Each row is a point. Any point is a mix of the corners, with weights that add up to 1. It lies inside the corners' shape when no weight is negative. Is each point inside? If not, which corners have a negative weight?

Corners:
(1): [ 74 -35]
(2): [-53  31]
(3): [-21 -20]
Points:
[-37  10] => inside
[-85  35] => outside (1)
[-40  30] => outside (3)
[-23  -6] => inside
[-26  -7] => inside

Corners:
(1): [-23 -46  -8  20  17  13]
(2): [ 10  -7  13  -8  84 -53]
(3): [ -9  13   2 -14 -95  68]
(4): [ 41 -48  55  -6   1   3]
(5): [ 25 -30  72  95 -74 -25]
(6): [-87 -32  28 -49  53 -12]
(7): [-41 -35 -42 -79  -2 -12]
Points:
[  1 -49  30  23  18 -26] => outside (3)
[ 24 -13  16  19 -64  17] => outside (6)
[-39 -14  18 -17  -4 -27] => outside (1, 4)
[-21 -32  24  -5 -51  27] => outside (2)

Corners:
(1): [  6  47  11 -38 -50 -13 -71 -49  43 -40  47]
(2): [-38   0 -26 -58  11 -21  15  16 -11 -31 -10]
(3): [ -1 -16  14   2   5  21  18  13 -41  31 -30]
(4): [ 43 -12  15 -19 -16 -18  -3 -10  46  45   9]
(5): [ 13 -32 -19  23  48 -28  35 -29 -40  51 -22]
(6): [-43  47  25 -12  34 -23  28  22 -10 -39   5]
(7): [  3 -38  -4  12  37  -6 -33   5  15  28   2]
(8): [ 28  10 -25 -40  65  18  38  19 -56 -12  -3]
(9): [-22  95 -19 -61  17 -18 -21  36   4 -60 -44]
(10): [ 31  16  33 -20 -63 -64 -68 -13  42 -55  31]
(11): [ 32 -59   7  44   1   5   4 -38  38  14 -24]
(12): [-19  67 -47 -21  12 -16  19  51 -20 -41   5]
Points:
[ 20 -27  20  21   2 -15 -27 -36  23  24  -2] => outside (2, 8, 12)
[ -9  42 -27 -20  15 -13  13  30 -14 -27   2] => inside
[ -1  -2  -2   5  -2 -24   1  11  16   3 -11] => outside (1, 8)
[ 17   4  27  -9  -1 -10 -24 -29  21   0   7] => outside (2, 12)
[-12  13 -20 -38  46 -15  24  44 -34  -5 -11] => outside (1, 11)
[  4   3  -8 -16  23  -3  14  27 -10  -2 -14] => outside (1, 5)

Corners:
(1): [-17  73 -32 -26  17 -25  20 -20   7 -13  16  22  -3 -40 -15 -51 -36  26]
(2): [  3  52 -45   7   7   4  53   1 -14  -3  -9  18  16 -35 -13  30 -38 -18]
(3): [ 17 -52   3  18 -26 -20 -75   2   9  43 -25   1  20 -15 -32  -4  53   3]
(4): [-11   4  14  12  27  14 -53  41 -21  65  10 -23 -22  27 -23  16  23 -12]
(5): [ 60   4  33  65 -14 -23 -20  23  -4  24  -3  23  -5  30  -5 -25   4  29]
(6): [ -1 -11  47  69 -25  13 -70   8   7 -14  24 -21   6  29 -53  19  19  34]
(7): [ 12 -47 -62  49 -20  -5   0  34  11  24  75 -47 -43  26   1   4 -40  19]
(8): [ 36 -39 -55 -20  12 -35  16  25 -44 -50  17 -76 -50  -2  28  17  -3  -7]
(9): [ 19 -52  58  38 -32  20 -23  45  10  -6  -1  13 -58  -8 -40 -15   9  -8]
(10): [-31  20  12   0  18   4  19 -32 -22   1 -34  16  39 -12  -6 -64 -51 -30]
(11): [ -2  52 -26 -28 -60  10  52   5 -16   4  34 -27  43 -10  21 -34 -10  22]
(12): [  6 -38  41  13  -5   6 -64  28  17  20  41  37  41 -12  17  18  10  34]
(13): [ 14   9 -37 -68   9   8  44  15  17 -21 -39  22  43  21 -31 -19 -26  19]
(14): [-27  51 -50 -17 -59 -16  28  18 -10 -53 -22  58  -1  22  36 -29 -42 -11]
(15): [-50 -60  24  25   0 -14 -37  34 -52  56 -22 -17  -4 -18 -16  12  31  76]
(16): [ -5  45 -40   8  -8  67   9 -20  -5 -15 -19  46  23 -17  18 -63  -3  23]
(17): [  7 -43 -59  21  11 -32  50  30 -33 -20  89 -22 -29  27 -16   5  30 -16]
(18): [  4  52 -42 -14 -33  20  -2  26 -60 -16  -5  49  32 -31 -26 -64 -72  10]
(19): [ 23  16 -15 -51 -35  18   3 -52 -19   0   2  48  -1  22  -8  -5 -47  19]
Points:
[ -1   9  -4  14  -2   4  -2  27 -10  -2   6  -4  -1  -5  -4  -7 -15  10] => outside (3, 17, 19)
[-14  -4 -18  -6  -5   0  -4  10 -14  -1  10   3   8  -9 -11  -8  -9  11] => outside (5)
[  4  -4 -20   6 -13   1  -3  15 -23  12  -3 -11  -8  -4 -25 -10   4  25] => outside (10, 12, 14)
[  6  21  -7 -10 -10   5   5  10   8 -12   6   1 -16   2   6  -3 -22  32] => outside (3, 10, 17, 18)
[ -3  10 -24 -11 -17  14   1   3  -3 -11  13   7   4  -3  -9 -15 -13  -2] => outside (5, 15)
[  7 -33  66  75  -8 -17 -73  12 -17  95  41  -7  -5 -13 -50   7  22  34] => outside (8, 13, 14, 16)
[ 19  -5 -13 -21 -22   1  22   5  12 -12  -7  33  -6   0  17  -5  22  20] => outside (4, 6, 7, 10, 18)
[  2  -6 -30 -14   4  -2   1   9 -16  -2  -3   9 -10  -6  -7  -9 -17   1] => outside (5, 6, 11)
[ 11  -5 -14  -5  -7  -2   3  13 -15  10   1   4   4  -9  -7 -17  -8  13] => outside (6, 14)

Corners:
(1): [ 25  16 -34 -35  86  71  58 -29   7 -15  19 -13  14 -40  46  31  -7 -27
 -29 -27]
(2): [-12 -39 -32 -16  31 -55 -30  -9  24   2 -13 -63  17  17 -63   4  21  33
  53 -18]
(3): [ 44   0  -8 -29 -20  18 -71  28   6 -41  53   4 -41   0  34  27  -8  -6
 -44   1]
(4): [ 61  18  10 -48  -6 -51 -34 -11  12  58  37  10 -16 -13 -69   0 -57  83
 -43  -9]
(5): [ 29  29   3 -26  10   9  -7  30  86  17  -5 -45  21 -20  24 -75  58  -7
   0 -30]
(6): [ 24   4  17 -43 -32   4 -14  -7 -11  10  14  -6  51 -53 -65   1  68  39
   3   0]
(7): [-23  27  -5 -34  15   2 -68 -10  38  32  39  26  16 -10 -38  -9  21  47
 -32  60]
(8): [-29   7   2 -42 -59 -39   2   0 -41  55 -67 -12  13  -6 -33 -34 -17 -43
  14 -10]
(9): [ 44 -13  57  -7 -10  19   9 -27 -62 -12   5  -3  -9  -7  73  17 -32 -21
  13   4]
(10): [  5 -17  69  15   4 -23 -21  47   1 -23 -34 -14   5 -20 -40 -17  -9  19
 -66  58]
(11): [-12   5  25  -8  51 -26   4 -37 -45  -8  45  54  13 -19 -22 -76 -51  19
 -17  -8]
(12): [-14   1  -2  43 -43   7  14 -17  36  35 -11 -20  53  21 -13  38  48 -12
  -8 -42]
(13): [-44  11  20  17 -20 -14 -34  10 -22  51  36 -26   3 -39 -16  24  11  -1
 -32 -16]
(14): [ 54 -41  -2  13  54  -3   4  -9 -18  10  57 -11  -2  50 -18   6  55  37
 -80 -11]
(15): [  7  14  20 -32   0 -17  23  29 -27  21  65  19  20  57 -13   2 -44   9
  31 -37]
(16): [  7  52  17  28  13   3  95 -54 -43   3  -5  -9   3 -47 -11  13  -8 -17
  18   6]
(17): [-22  34 -20 -41  25 -50  -8  25 -19   2 -47 -10  28 -12  14  31  -2  14
   6 -13]
(18): [  2  41  -6 -38  32   3 -28 -31  16   4  29 -50  44  -3 -24  -8  36 -24
 -38 -17]
(19): [-48  34  -5 -30 -31  20  27 -28  38  20  51 -28  10  -8  48 -15  -1  16
 -43 -37]
(20): [-22  69   8 -72  57  53   8 -22   2   0 -37  32 -28  21 -43   2 -21  15
  -1 -22]
(21): [-31  73   3  22 -45  42 -17  27  -3  37   6 -18  57 -28 -37 -23 -14  44
  -6  19]
Points:
[-34  47 -13 -30   7   4  40 -44 -20  28 -10 -18  32 -22 -16   8 -24  -5
  45 -41] => outside (3, 5, 7, 10, 14)
[ -6  33   3 -52   6   9  15 -36  -9  26   0  -2  14 -12 -25 -38 -19   0
  28 -19] => outside (3, 10, 12, 13, 14, 17)
[ 14   6   0  -8 -21   5  11   3  15   2  -7 -39  31  -2  17  14  30  -8
  -3  -2] => outside (4, 11, 13, 20)
[ 10   4  -1 -28   2  -9 -31   8  10  13  13 -16   9   2 -15   7   8  21
 -20  -7] => outside (11, 16)
[  7  14  10 -26  -6   0  -7  -6  -3  11  17 -10  28 -19 -30  -3  23  18
 -10  -6] => inside
[ 11 -24  -7   9  12 -24 -13 -13  18  16   4 -17 -13 -15  22   3   0   7
 -36   4] => outside (6, 15, 18, 20, 21)
[  0  16   9 -15  -2  -1   3  -4  -7  12   2 -12  14  -8 -13  -6   0   3
  -7 -14] => outside (7)
[  6   2  10   7 -23 -18  28   2  -6  29 -11 -49  32 -10  -9  17  24  -2
  -6 -16] => outside (3, 7, 11, 20)

Corners:
(1): [  3 -42  39 -22 -10 -16  33  17  -9  -4 -28  -5 -46   1 -19 -24  10  15
 -19  -9]
(2): [-59 -19  39  -9 -22  20 -18  24  -8  -3  19  28  39 -23  80  39 -18 -21
 -43 -11]
(3): [ 41  43   8  16 -10 -17  -2 -12  30 -25 -31  17  41 -17 -23 -18  55 -24
   2 -35]
(4): [-31 -16  30  15 -23  33 -17   9 -48  24  39 -10  -5  -5  61  34  -9  27
 -33  14]
(5): [-11   2   5  10  -4   5  59 -12  21 -34  -7   8  32  15 -28  25  16  28
  38 -39]
(6): [-49 -22  57  48 -37  -6 -18  36 -16  47  32  -3  13  14  39   0 -13 -29
  -3  16]
(7): [ 18 -58  66 -13   6  40  -3  27 -10   4 -33  -8 -42  11  24 -11  11  22
 -23  47]
(8): [ -2  46  -2  12   6  16  54  -1  28  19  20  -6  28   3  19   9  35   9
  20 -10]
(9): [-13  20   3  23 -18 -30  18 -58  15   9 -36  14  -4  -9  -6   7  14 -29
  34 -16]
(10): [-54  30   9  49 -37  18   4   7 -16  50  -1   5  -3   3  71  42  -2 -20
 -45 -34]
(11): [ 45  -2  10   1  18  62  38  30 -15  -9  -2   5 -21  -3 -20 -62 -20  -2
 -14  31]
(12): [-15  36  28  12  13  -5   5 -30  21 -36 -44 -15  14 -18  21  42  12 -12
  58 -62]
(13): [-16 -36  42  23  29  24  36 -14  15 -45 -26 -23 -43  17  -5 -12 -15  -4
 -77  33]
(14): [ 30 -59  25  12   9  36   5  23  41 -37  -5 -32 -24 -33  -5 -17  10  10
  -5  19]
(15): [ -7  24 -24  -1   5 -24   4 -15  -5 -18 -46  -1  46 -43  18 -15  13  18
  16 -24]
(16): [ 16  21  14  25 -32 -24  34 -39  42 -43 -23  28  14  14 -10 -21   7  50
   2 -42]
(17): [ -5 -52  13  17  52  17   7  19 -15  13  -7  -5 -28 -22 -25 -50 -10  36
  -1  10]
(18): [ 28  10   4 -25   6  11  50 -28  23 -19 -34  -6  36   9  -2  -3 -15 -36
  -8 -44]
(19): [-46   3  11  -5 -41   3 -31  41   4  50  29  -1  -8  -1  62  86 -14 -27
 -43  33]
(20): [ -3 -15  16  29 -17 -16   3  37 -24  37   2  32  12 -17  95  35 -26 -21
 -44  25]
(21): [-12  15  -6  11  14 -14  13 -33   8 -37 -17   6   7  29  27  16  25 -26
  51 -63]
Points:
[  4   5  11  18   2   2  32 -14  10 -14 -15  -4   6   0   0  -7   7   0
   4 -22] => outside (2, 7, 19)
[-11   3  21  12  -4   3  14  -7  10 -14 -12   3   7   0  20   9   5  -2
  -1 -18] => inside
[-17  -3  18  20  -4   6   5   0   6   3  -5  -1   7  -6  24  13   3  -4
  -2 -11] => outside (1, 11)
[ -9   6  10  -5  -5 -18  19  -3   0   3 -23  17  25  -5  26   7  -3  -5
  26 -22] => outside (3, 4, 10, 13, 14)
[-11 -16  27  11  -1  12  11   4   4  -1  -8  -4 -16   1  23   8  -5  -4
 -17   4] => outside (3, 5, 15)

Corners:
(1): [  1  -2  -8  68  22 -16  65  13 -23 -13 -18 -14  14  11 -17  -2  15 -19
  65 -14]
(2): [ 13 -38 -20 -21  31  -3  11 -11 -18 -16 -12  -9  13   1 -44  -7  -4  -2
 -11 -12]
(3): [  3  15 -21 -15 -37  -4 -24   4 -21 -20  -4   8 -30  30 -11   9  -9  23
 -18  10]
(4): [ -2  13 -11  58   9 -11 -11 -32 -16   8 -24  -3  12  13  27 -16 -13  30
 -24  15]
(5): [-11  -3  -8 -26  27  13  19  12  -8  71  -5 -13  -2  13  16 -20  49  18
  -7   7]
(6): [-21  -1   2 -30  -6 -12  28  17 -28 -27 -12 -18  15  29  19   0  39  17
 -19 -19]
(7): [-16  -3   2   1  23  20  -9  20  27 -15  -9 -10  11  26  18  -2  -1  -7
 -14 -15]
(8): [ 12  -4  -6  -6 -29  38  23  12   5  -6 -30 -22   8   9  27  32  28  -8
  -4   2]
(9): [ 16   7  20 -33  35  -9  25  15 -19 -18 -30 -21   3  27   1   3 -15  10
 -14  19]
(10): [-11   6 -22 -28  25  33  23  18 -15   2  -8 -22  18   8  20  33  20 -21
  -1 -78]
(11): [-13 -16 -20 -17  26 -14   1   2 -10 -13 -14   9   1  15   2  72  -4  -8
   3  22]
(12): [-13  20 -14 -29   9 -21 -11  24 -14 -19 -35 -12   0   7 -12 -19   9 -10
 -18  16]
(13): [  2 -12  25  31   3   0 -16  -7  -6  25 -24  33 -13  13  21  12  33  -7
  -5   0]
(14): [ -5  11  25  -6 -17  10 -18  17  16 -13  28 -20 -34 -26  -8  12 -12 -15
 -11   8]
(15): [-24   7  26   8 -56  -2   1 -11   2 -11 -14  -5   5  27 -30  -2 -23 -16
 -13   4]
(16): [  7 -32   3 -27  -8 -22  -1  -1   2  42  39 -14  -2 -27   7   4  -9  -7
  88   8]
(17): [ 81  23 -14 -29  22 -26  17  10   9  -7  85  79  15  -6  -4  -2   6 -14
 -15  -2]
(18): [  0  16 -21 -29  21   6 -12 -16   5  -3 -21  22  21 -24 -11   5   7  52
  10  -2]
(19): [-26  15   3   2  33  35 -28 -14 -23 -14 -13 -16  16   9  14 -15 -13  12
 -12  20]
(20): [ -6  14 -15  -1  35 -19   1 -36  -3  -6 -16 -20 -24  15   8  -2   1  -8
  20  17]
(21): [-11 -12  -8 -16  15  -6  40  18   9  -3  -3  95  -3 -21  27  -5  -6  -4
  19 -25]
Points:
[ -1   3   0   0   3  -3   1  -2  -6 -15 -13   2   2  10   3   8   0  -1
  -1  -3] => outside (5)
[ -8 -13  20 -30   4   4 -12   6  13   2   2  18  -8   9  16  -2  -3 -10
 -17  31] => outside (1, 3, 4, 10, 18)
[-4  2  1 -2  7  5  5 -1 -7 -4 -7  1  4 11  4  5  0  2  0  0] => outside (12)
[ -1   6   1 -27   6   3  -1  10   0   0  -2   6  -1   8  13  12   7   1
  -5   5] => outside (1, 2, 4)
[  9  -1  -7 -10   5  -9  17   7  -3  -2   1  10   1   6   2  10   9  -4
   4  -8] => outside (19)
[ 1 -2  0 -1  5  3  9  8 -6  2 -8  7  6  7  6  5  9  1  0 -4] => outside (20)

Corners:
(1): [ 25   1  45  20 -33   4  -1  46   0 -12  44  24 -47 -14   8  -8  42  19
   1 -41]
(2): [-68  -8  24  77 -15 -24 -25  43  38 -27  50   0 -25 -16 -79 -35 -25 -21
  34   1]
(3): [-39   2 -43  12 -10  80  20  68  -4  -9  13  52 -32  11 -10  -6  -2  -1
  15  -9]
(4): [ -2  42 -63 -25 -25 -65  42 -72 -55  19   4  -1 -30  -4 -21  24  -9   0
  -9  -3]
(5): [ -5  31  18  -7  14 -37  37   7 -17   5  61 -33   7 -10  38 -29  33 -38
   3  29]
(6): [ -9  -1   8  58   4   6 -26 -19  15  26 -47  -1  -2  18 -61 -30 -35   0
   8  40]
(7): [ 13  -1 -14  11   4 -13  14  38  17 -49 -29   2  -4   8  -4  -6 -10   6
 -12   6]
(8): [ -3  31  13  -9 -40 -11  -3 -40 -55   3   1  18  19  44   8  14  21  21
  53  -7]
(9): [-14 -14 -67  12 -15  27 -12   9  41 -15 -27 -19  20 -11  -9  32  15  37
   9  24]
(10): [ 44  -6  -5 -11  -4  64  -3  10  21 -27 -42   3 -28  36   4  -7  14 -30
   8  -4]
(11): [-18   0  12  10 -18  22 -14  -9 -18  -9 -55   5 -46 -21  14  15   0   1
  50 -23]
(12): [-39  27  40 -24  25 -32  13 -21 -24 -14  11 -31   4 -40 -52  -5 -16   0
  10 -57]
(13): [ 13 -18 -20 -21  54  19  33 -23 -61  23  13 -29  20  81  11  25  35 -22
  -7  51]
(14): [-38  11  22  -5 -11  -3  -2  46 -19  20  95  37   4  14  17 -29   1 -44
 -35  20]
(15): [-26 -50 -28 -12 -24  16  55 -11 -22   1   7 -38   2   6 -54 -21 -34  -3
 -31  -1]
(16): [-17 -10  -5  -6   3  26 -15   1   8 -40   1   8 -20  49 -19 -73   0   2
  18 -10]
(17): [-26  26   5  11 -11 -30  61 -28  73 -22  -6  25 -47  25  37 -42 -36 -35
 -33 -35]
(18): [-12 -46  -5  34 -53 -12  20  64  69  -8  45  56  31 -71 -28  -5 -29 -26
 -31  -6]
(19): [-25  26 -11 -23 -55 -70  12 -18  19   8  55  25  -1 -18 -29 -11  51 -10
  32  57]
(20): [ 23 -21  21  31 -12  23  19 -43  26 -28  20 -14 -38  20 -21 -15 -18  43
 -22  43]
(21): [-45  18 -12  21  39  21  -1 -44 -56 -29 -49 -59  42  10 -22   6   6 -15
 -26  -3]
Points:
[ -8  -6   2   2 -22  -4  10 -13 -31  20  21  12  -7  13 -40   5   0  -1
  14  17] => outside (5, 7, 9, 16, 17, 21)
[-12   0  -8   7  -6  11  12  12   7 -13   7   5 -13   6 -11 -13   1 -10
  -2   5] => outside (8)
[-20   4  11   6   3 -14   5  -4  -9  -7  10 -13   9   6 -10 -13   9  -8
   4   0] => outside (3, 4, 10, 20)
[-17   5  -6   8 -10   9  16  13   5  -9   9  11 -17   2  -2 -11   1 -10
   5  -2] => inside
[-25  10 -29 -11  -6  -9  26  -2 -11   8  15  -7   9  16 -17   2  -1 -14
   2  16] => outside (1, 11, 16, 18, 20, 21)
[-14   3  -4  10 -11  -5  13   6   7 -12  18   5  -8   7 -17 -16  -2  -8
  -4   8] => outside (11)
[-12  10 -12  -5 -15  -7  24 -12   2  -9   5   3   4  10  -7 -17  -7  -6
  -8   5] => outside (1, 2, 11, 13)
